Every row gives one point. The window is the flat piece filled in between its corners: a triangle in 3 columns, a solid with four corners in 4, and so on. A path goes straight from each point to the next, and from the last back to the first. List the points from which the path goes on through the window.

Window (3 x 3)
[[-0.02 -0.34 -0.08]
 [-0.01  0.36  0.37]
 [ 0.00  0.32  0.10]]
Path:
(1): [0.13 0.42 0.29]
(2): [0.17 0.63 0.44]
(3): [-0.24  0.26  0.21]
(4): [-0.12 -0.29 -0.07]
(5): [ 0.34 -0.22  0.01]
(6): [ 0.12 -0.08 -0.04]
(7): [-0.29 -0.43  0.07]
(8): [-0.28  0.47  0.30]
Through the window after points: 4, 6

Window (4 x 4)
[[ 0.28 -0.53 -0.35  0.27]
 [-0.25 -0.12  0.02  0.11]
 [ 0.57 -0.16  0.11 -0.23]
 [ 0.07  0.08  0.09  0.44]]
Path:
(1): [-0.13 -0.14 -0.23  0.33]
(2): [ 0.39  0.17 -0.25  0.02]
(3): [ 0.52 -0.32  0.13  0.09]
(4): [ 0.58 -0.30  0.34 -0.05]
(5): [ 0.38 -0.17 -0.16 -0.12]
(6): [-0.12  0.16 -0.16  0.18]
(7): [-0.17 -0.43  0.15  0.57]
(8): [ 0.48 -0.53 -0.04  0.08]
(9): [ 0.17 -0.21 -0.31 -0.13]
(10): [ 0.02  0.05 -0.02  0.10]
(11): [ 0.08 -0.16  0.46  0.20]
(12): [-0.09 -0.53  0.19  0.22]
Through the window after points: 4

Window (6 x 6)
[[ 0.12 -0.09 -0.13 -0.36  0.38  0.09]
 [-0.34  0.44  0.31  0.49  0.30 -0.19]
 [ 0.08 -0.20  0.00 -0.49 -0.16  0.32]
 [-0.51  0.30 -0.36  0.25  0.42 -0.21]
 [ 0.17  0.28  0.28 -0.59 -0.18 -0.01]
 [ 0.31  0.25  0.11  0.25 -0.23 -0.10]]
Path:
(1): [ 0.46  0.51 -0.10  0.18  0.20  0.21]
(2): [-0.02  0.44  0.03 -0.12  0.13  0.33]
(3): [-0.04 -0.21  0.00 -0.22  0.02 -0.01]
(4): [-0.20  0.06 -0.20 -0.33  0.16 -0.61]
(5): [-0.14  0.50  0.15  0.66  0.43  0.28]
(6): [ 0.08  0.56  0.07 -0.16  0.04  0.16]
(7): [-0.18 -0.04  0.23 -0.23  0.02 -0.29]
(8): [-0.38 -0.05  0.08  0.20  0.24 -0.38]
(9): [-0.03  0.35 -0.25 -0.28  0.08  0.28]
(10): [ 0.04  0.43 -0.07 -0.43  0.33  0.50]
(11): [-0.01  0.02  0.22 -0.08 -0.27 -0.06]
(12): [ 0.12  0.12  0.13 -0.08 -0.19 -0.20]
(13): [ 0.10  0.39  0.18  0.22 -0.11  0.27]
(14): [-0.03  0.67  0.26  0.04  0.18  0.31]
(15): [ 0.31 -0.27 -0.05  0.08 -0.31 -0.43]
(16): [-0.12 -0.31  0.41 -0.52 -0.27 -0.04]
Through the window after points: 2, 6, 8, 14

Window (9 x 9)
[[ 0.72  0.15  0.03 -0.20  0.21  0.14 -0.01 -0.06 -0.38]
 [-0.66  0.24  0.11  0.11  0.23 -0.16  0.27  0.36 -0.15]
 [ 0.31 -0.19 -0.07 -0.36 -0.02 -0.01 -0.10  0.09  0.23]
 [-0.02  0.06 -0.25 -0.26  0.14 -0.62 -0.39  0.47 -0.43]
 [ 0.22  0.18 -0.19 -0.90  0.45  0.05 -0.23  0.02 -0.06]
 [ 0.35 -0.29  0.12 -0.18  0.17  0.38 -0.70 -0.42  0.26]
 [-0.04 -0.13  0.13 -0.16 -0.44  0.07 -0.02 -0.28 -0.08]
 [ 0.20  0.43  0.33 -0.29  0.24 -0.10  0.23 -0.27  0.11]
 [-0.06 -0.13  0.48  0.16  0.18 -0.35  0.52  0.01 -0.56]]
Path:
(1): [ 0.19  0.17  0.34 -0.43  0.17 -0.11 -0.09  0.26  0.05]
(2): [ 0.01  0.33  0.57 -0.27  0.06  0.40 -0.20  0.35 -0.04]
(3): [ 0.02  0.08 -0.23 -0.11  0.35 -0.50  0.40 -0.28 -0.19]
(4): [-0.01 -0.02 -0.07 -0.14 -0.03 -0.18 -0.03 -0.24 -0.03]
(5): [-0.01 -0.20  0.32 -0.31  0.16  0.08 -0.36  0.37  0.10]
(6): [ 0.01  0.36  0.49 -0.22  0.03  0.04  0.31  0.58 -0.06]
(7): [ 0.28 -0.26 -0.13 -0.42  0.30  0.14 -0.20 -0.70 -0.05]
(8): [ 0.07  0.12 -0.07 -0.18  0.36 -0.18  0.18 -0.17  0.05]
(9): [-0.07  0.00  0.19 -0.23  0.09  0.02 -0.09  0.20 -0.20]
(10): [-0.11 -0.02  0.24 -0.19 -0.18  0.01  0.12  0.40 -0.27]
(11): [-0.40  0.56 -0.12  0.10  0.86 -0.50  0.11 -0.36  0.12]
(12): [ 0.08  0.20 -0.38 -0.27  0.46 -0.08  0.36 -0.33  0.00]
(13): [ 0.10  0.11  0.33 -0.13  0.18 -0.10 -0.02  0.23 -0.28]
(14): [-0.04  0.02  0.32 -0.23 -0.12  0.00 -0.46  0.59 -0.43]
(15): [ 0.11 -0.01 -0.30 -0.24  0.25 -0.47 -0.28  0.03 -0.15]
(16): [ 0.20 -0.01 -0.21 -0.11  0.31 -0.14 -0.02 -0.08 -0.31]
Through the window after points: 2, 8, 10, 14

Window (11 x 11)
[[ 0.00  0.19  0.20 -0.32 -0.09  0.30  0.16  0.10  0.14 -0.55  0.38]
 [ 0.10  0.42  0.18  0.43  0.01  0.02 -0.19  0.01  0.10  0.15 -0.05]
 [ 0.26  0.35 -0.06  0.11 -0.24 -0.45  0.23 -0.16  0.18  0.94  0.16]
 [-0.18 -0.32 -0.07 -0.41  0.35 -0.09 -0.46 -0.21 -0.14 -0.43  0.28]
 [ 0.35  0.18 -0.54  0.18 -0.08  0.16 -0.04 -0.18 -0.33  0.00  1.06]
 [-0.09 -0.03 -0.19  0.31 -0.08 -0.09  0.08 -0.37  0.29 -0.14 -0.02]
 [-0.35 -0.03 -0.52 -0.40 -0.08  0.08 -0.31  0.06 -0.07 -0.11  0.16]
 [-0.43 -0.02  0.15  0.11 -0.06  0.12  0.04 -0.06 -0.48  0.46 -0.53]
 [-0.04  0.36  0.21  0.73 -0.17 -0.04  0.46  0.64 -0.51 -0.25 -0.04]
 [-0.02  0.03  0.31  0.20 -0.62  0.13  0.14  0.47 -0.47 -0.51 -0.61]
 [ 0.24  0.61  0.12 -0.11  0.26  0.00  0.17 -0.04 -0.14 -0.53 -0.04]]
Path:
(1): [ 0.37 -0.11 -0.26  0.04  0.21  0.28  0.15  0.39  0.21 -0.24  0.10]
(2): [ 0.19 -0.16  0.05  0.35  0.14  0.16  0.00  0.64 -0.40 -0.18 -0.09]
(3): [-0.10  0.48  0.13  0.36 -0.18 -0.14  0.31  0.12 -0.23 -0.15  0.08]
(4): [-0.20  0.38  0.25  0.03 -0.24 -0.11 -0.01 -0.04 -0.29 -0.25  0.23]
(5): [ 0.28 -0.09 -0.17 -0.17  0.05  0.22  0.11  0.28  0.05  0.03 -0.26]
(6): [ 0.04  0.09 -0.15  0.06  0.25 -0.04 -0.19  0.13 -0.05  0.12 -0.12]
(7): [-0.18  0.20  0.07  0.10 -0.29 -0.03  0.20 -0.23 -0.48 -0.10  0.16]
(8): [-0.62  0.50 -0.04 -0.25 -0.22 -0.13  0.16 -0.03 -0.40 -0.30  0.63]
(9): [ 0.48 -0.26 -0.21  0.04  0.16  0.24 -0.11  0.11  0.06 -0.17 -0.25]
(10): [ 0.25  0.00 -0.29  0.24  0.24  0.11  0.56  0.43 -0.10  0.26 -0.12]
(11): [-0.23  0.24  0.25  0.26 -0.44 -0.18 -0.26 -0.06 -0.39 -0.14 -0.12]
(12): [ 0.02  0.36  0.04  0.02 -0.10 -0.09  0.01 -0.10 -0.21 -0.35  0.25]
Through the window after points: 2

Window (12 x 12)
[[ 0.39 -0.18  1.03  0.10  0.46 -0.15  0.42  0.09 -0.07  0.02  0.26  0.32]
 [-0.24  0.02  0.25  0.07 -0.26  0.18  0.30  0.60  0.26  0.00 -0.27 -0.19]
 [-0.65  0.28 -0.13 -0.01 -0.06  0.09  0.50  0.11 -0.08 -0.32 -0.09 -0.20]
 [-0.15  0.46 -0.22 -0.09  0.48  0.45  0.33  0.04 -0.05  0.02 -0.23  0.12]
 [ 0.33 -0.78  0.45 -0.49  0.24  0.18 -0.46 -0.44 -0.20 -0.33 -0.04 -0.02]
 [ 0.38 -0.27  0.38  0.00  0.38 -0.01  0.12 -0.26  0.07 -0.29 -0.20 -0.31]
 [-0.30 -0.01  0.01 -0.50  0.31  0.13 -0.27  0.52  0.43  0.56  0.33 -0.48]
 [ 0.34 -0.01  0.14  0.05  0.07  0.61  0.52 -0.46 -0.05 -0.03  0.08 -0.27]
 [-0.02 -0.34  0.08  0.23  0.15  0.12 -0.12 -0.43  0.09  0.19 -0.04  0.14]
 [ 0.41  0.24 -0.03 -0.35 -0.44 -0.22  0.06 -0.32  0.41  0.36 -0.14  0.12]
 [ 0.24  0.33 -0.25  0.11  0.20 -0.17 -0.34  0.17  0.00 -0.01  0.30  0.48]
 [-0.15  0.18 -0.30  0.00  0.39 -0.05  0.02  0.39 -0.46  0.32  0.09  0.03]]
Path:
(1): [-0.17  0.37  0.10 -0.06  0.37  0.14  0.03 -0.13  0.02  0.33 -0.04 -0.45]
(2): [-0.05  0.24  0.32  0.28  0.24  0.28 -0.19 -0.07 -0.18  0.38 -0.34 -0.43]
(3): [ 0.06  0.02 -0.08 -0.04  0.05  0.05  0.29 -0.09  0.18  0.04  0.08  0.18]
(4): [ 0.12 -0.31  0.05 -0.16  0.29  0.16  0.40  0.04  0.03 -0.05  0.07  0.03]
(5): [-0.12  0.08  0.41 -0.12  0.14 -0.02 -0.32 -0.01 -0.08  0.04  0.05 -0.10]
(6): [-0.04  0.59  0.27  0.40  0.49  0.44 -0.16 -0.19 -0.11  0.00 -0.19 -0.12]
(7): [-0.06 -0.27 -0.15 -0.31  0.16  0.00  0.34  0.31 -0.02 -0.01  0.21  0.04]
(8): [ 0.06 -0.40 -0.30 -0.18  0.00  0.19  0.31  0.61 -0.12 -0.31  0.10  0.65]
Through the window after points: 4, 8

Window (14 x 14)
[[ 0.37 -0.17 -0.15 -0.05  0.15 -0.07 -0.31 -0.34  0.43  0.51  0.21  0.13
  -0.16  0.32]
 [ 0.34  0.71  0.30 -0.20 -0.27 -0.57 -0.54  0.08  0.22  0.00 -0.01  0.04
   0.04  0.00]
 [-0.09 -0.32  0.03 -0.19  0.00  0.23 -0.15 -0.03 -0.31 -0.29 -0.48 -0.28
   0.42 -0.13]
 [ 0.01 -0.27 -0.13 -0.20  0.15  0.21 -0.42  0.18 -0.19 -0.13 -0.32 -0.23
  -0.66  0.45]
 [ 0.32 -0.05  0.23 -0.42 -0.28  0.43  0.01 -0.22 -0.12  0.13 -0.38 -0.91
   0.13 -0.12]
 [ 0.03  0.13  0.55  0.59 -0.27  0.09 -0.24  0.22 -0.20  0.67 -0.39 -0.27
  -0.08  0.78]
 [ 0.08 -0.17 -0.01 -0.01 -0.14 -0.32 -0.10  0.09 -0.23 -0.10  0.10 -0.38
  -0.06  0.66]
 [ 0.43 -0.25  0.31  0.40  0.38  0.05  0.54 -0.02 -0.07 -0.52 -0.26 -0.06
   0.28  0.22]
 [ 0.12 -0.22  0.40  0.37 -0.67  0.09 -0.53 -0.08  0.12 -0.29 -0.22  0.02
  -0.03  0.31]
 [-0.42  0.22  0.55 -0.38  0.12  0.72 -0.07 -0.49  0.12  0.00 -0.11 -0.17
  -0.10  0.13]
 [ 0.79  0.09 -0.23  0.33  0.02 -0.47  0.15  0.24 -0.68 -0.36  0.48  0.58
   0.09  0.00]
 [ 0.27 -0.10  0.17 -0.27  0.25  0.25 -0.53  0.25 -0.15  0.08  0.49 -0.21
  -0.03 -0.19]
 [-0.42  0.60 -0.05  0.50 -0.34  0.33 -0.09  0.06  0.31 -0.37  0.08 -0.01
  -0.04  0.04]
 [ 0.11 -0.18  0.02 -0.01  0.27 -0.77  0.64 -0.02  0.02 -0.11  0.27  0.20
  -0.45 -0.22]]
Path:
(1): [ 0.07  0.39  0.26  0.53 -0.03 -0.29 -0.23 -0.34 -0.26 -0.10  0.20  0.05
 -0.05  0.29]
(2): [ 0.06 -0.11  0.07  0.10  0.07 -0.14 -0.16 -0.35 -0.18  0.08 -0.02 -0.14
 -0.14 -0.06]
(3): [ 0.24  0.00  0.32 -0.35  0.00 -0.17  0.10  0.38  0.03 -0.13 -0.07 -0.04
 -0.10  0.40]
(4): [-0.02 -0.16  0.14 -0.12 -0.11  0.29  0.00  0.13  0.09  0.05  0.04 -0.12
  0.03  0.06]
(5): [ 0.65  0.29  0.40  0.06  0.33 -0.14 -0.43 -0.27 -0.38 -0.24 -0.08 -0.43
  0.00  0.07]
(6): [ 0.32  0.17  0.04  0.20  0.01 -0.57 -0.31 -0.79  0.11  0.11 -0.26 -0.32
 -0.53 -0.02]
(7): [ 0.08  0.01  0.21  0.01 -0.11  0.34 -0.07  0.33 -0.01 -0.05  0.17  0.01
  0.11  0.32]
(8): [-0.09 -0.04 -0.05 -0.01 -0.26  0.19 -0.04  0.23  0.14 -0.06 -0.09 -0.12
 -0.10  0.16]
(9): [ 0.09  0.16  0.32  0.36 -0.19 -0.06 -0.32 -0.22 -0.01 -0.26  0.03 -0.04
 -0.01  0.24]
(10): [ 0.27  0.17  0.09  0.48 -0.03 -0.09 -0.57 -0.15 -0.05  0.00 -0.06 -0.28
 -0.27  0.23]
(11): [ 0.07 -0.32  0.08 -0.33 -0.07  0.16 -0.06  0.25 -0.17 -0.21 -0.03  0.05
 -0.14  0.21]
(12): [ 0.20 -0.19  0.07 -0.15 -0.05  0.12 -0.01  0.09  0.12 -0.02 -0.06 -0.18
 -0.10  0.27]
Through the window after points: 4, 8, 10
